Every row gives one point. The ring and each string are closed loops that go straight from each point to the next, and from the last back to the first. Before rounding, they use only three directions, however many columns there are. How many times does the string pass through the ring? Passing back the other way cancels.
In the rows, zero is written as 128.

Ring (8 x 3):
[[130 143 141]
 [ 93 160 143]
 [ 70 152 144]
 [ 69 128 140]
 [ 91 101 130]
 [127  88 127]
 [152  97 133]
 [150 119 138]]
String (13 x 3):
[[ 84 128 129]
 [ 82 121 128]
 [100 116 135]
 [107  98 147]
 [ 99  82 133]
 [ 87  87 118]
 [ 76 104 112]
 [ 87 118 128]
 [103 117 147]
 [ 81 121 158]
 [ 55 137 149]
 [ 82 127 159]
 [106 121 146]]
Times through: 1

Ring (6 x 8):
[[161 173 114 143 152 145 143 171]
 [141 184  78 154 148 150 134 134]
 [103 135  89 126 124 134 125  79]
 [101 100 144  90 115 114 136  91]
 [121  87 164  89 119 115 137 121]
 [155 119 148 118 139 133 137 165]]
String (19 x 8):
[[162 168 153 119 150 130 160 186]
 [147 166 135 122 144 131 153 159]
 [139 131 102 137 137 143 122 130]
 [157 168  69 168 152 161 119 148]
 [142 149  69 160 143 157 113 125]
 [131 146 109 129 136 136 134 125]
 [128 128  78 146 134 149 111 106]
 [110 134  32 164 130 159  94  66]
 [ 98 129  56 143 123 145 106  59]
 [103 106  79 132 120 140 106  70]
 [118 125 116 117 127 130 130 107]
 [105 138 153  88 122 109 157 107]
 [ 93 110 182  63 111  95 162  97]
 [119 120 148  99 125 119 144 120]
 [128 107 118 121 128 134 122 116]
 [131  69 148 104 121 127 119 124]
 [143  67 144 112 126 133 114 138]
 [140 111 126 123 133 136 125 137]
 [142 155 153 109 140 123 158 158]]
Times through: 0
String (25 x 8):
[[115 101 115 115 122 131 120  97]
 [ 96  74 125  99 109 121 116  71]
 [ 86 100 161  72 108 101 148  78]
 [ 87 108 159  74 109 102 150  80]
 [ 83  82 129  89 105 114 124  58]
 [109  95 102 120 119 134 112  84]
 [117 129 120 114 127 128 135 108]
 [110 152 132 103 127 118 152 108]
 [114 152 124 111 129 123 147 111]
 [123 122  98 131 130 139 120 106]
 [106 118  48 152 125 152  96  64]
 [104 157  53 149 130 147 116  71]
 [107 177  60 147 134 144 128  82]
 [108 157  24 168 133 160 101  66]
 [120 131  59 153 132 152 105  89]
 [125 135  97 133 133 140 124 111]
 [120 160 105 126 134 132 141 112]
 [103 166  73 136 130 138 131  80]
 [ 97 141  63 139 124 141 115  62]
 [104 115  72 136 122 142 107  69]
 [113 107  87 132 124 140 109  86]
 [ 84 103  96 111 111 126 117  51]
 [ 80 110 127  90 109 112 136  59]
 [103 142 153  87 122 108 159 106]
 [121 136 133 109 129 124 143 120]]
Times through: 0
